Every row gives one point. Each copy is the shape, with its points in the same order, turned, moved and blurred by noise. Is it also mirrored, or only turned?

Shape:
[[ -7   0  95]
 [-15  45 -18]
 [ -1 -25 -30]
 [  1 -28  18]
 [ 21  81 -24]
 [-13 -34  17]
 [ 36  56 -20]
 [-14 -27 -23]
 [ -8 -48   4]]
Copy 1:
[[ 80 -60   3]
 [  8  28 -38]
 [-37 -10   4]
 [  2 -39  12]
 [ 25  73 -23]
 [ -4 -45   1]
 [ 16  60   3]
 [-34 -21  -7]
 [-22 -48  11]]
Copy 1 is: mirrored
Copy 2:
[[-20 -69  51]
 [-25  39  -3]
 [ 16   6 -47]
 [ 11 -35 -20]
 [-10  75  31]
 [ -1 -42 -27]
 [ 18  59  24]
 [  2  -4 -48]
 [ 15 -36 -36]]
Copy 2 is: only turned
Copy 3:
[[-45  11  93]
 [ 15  52  -6]
 [  1 -16 -26]
 [-16 -18  20]
 [ 63  68  12]
 [-30 -11   9]
 [ 64  45   8]
 [-14  -9 -25]
 [-29 -32   1]]
Copy 3 is: only turned

Shape:
[[-53 -12 -12  51]
 [ 43   0   6 -15]
 [-28  33 -16 -33]
 [ -9  -7 -23  73]
 [ 77 -31 -38  -1]
 [-25  54  39   2]
 [ 50 -65  -3 -30]
 [ 22 -10   1 -13]
 [-36  39  34  -2]
 [ 42 -40 -27 -10]]
Copy 1:
[[-42 -23 -36  24]
 [ 53  -2  25 -10]
 [  8  55 -20 -16]
 [-11 -47 -28  48]
 [ 95 -45  -2 -29]
 [ -9  58  19  25]
 [ 49 -51  20 -58]
 [ 37   1   6 -27]
 [-20  50  11  18]
 [ 55 -42 -12 -40]]
Copy 1 is: only turned
Copy 2, 10 rows:
[[-55 -33 -33  42]
 [ 42   5  16  11]
 [-28   8  53  34]
 [-12 -51 -42  57]
 [ 72 -50  13  -5]
 [-23  50  10  63]
 [ 47 -19   4 -53]
 [ 21  -3  11   5]
 [-33  41  10  53]
 [ 37 -41  12 -17]]
Copy 2 is: mirrored
Copy 3, 10 rows:
[[-38  -2 -29  42]
 [ 21  13  56 -19]
 [ 45  34 -18  13]
 [-63   3  -9   5]
 [  3 -27  53 -67]
 [ 13  71  15  49]
 [ 34 -55  64 -18]
 [ 18   3  35  -6]
 [ 12  55   7  55]
 [ 13 -32  35 -36]]
Copy 3 is: mirrored
Copy 4:
[[-56 -26  19  27]
 [ 48  17 -15  12]
 [  7 -51 -43  -6]
 [-42   8   6  61]
 [ 77  12   6  65]
 [-24   1 -48 -30]
 [ 79   4  47  16]
 [ 39  -2  -1  10]
 [-26  -8 -36 -33]
 [ 63  -7  22  41]]
Copy 4 is: only turned
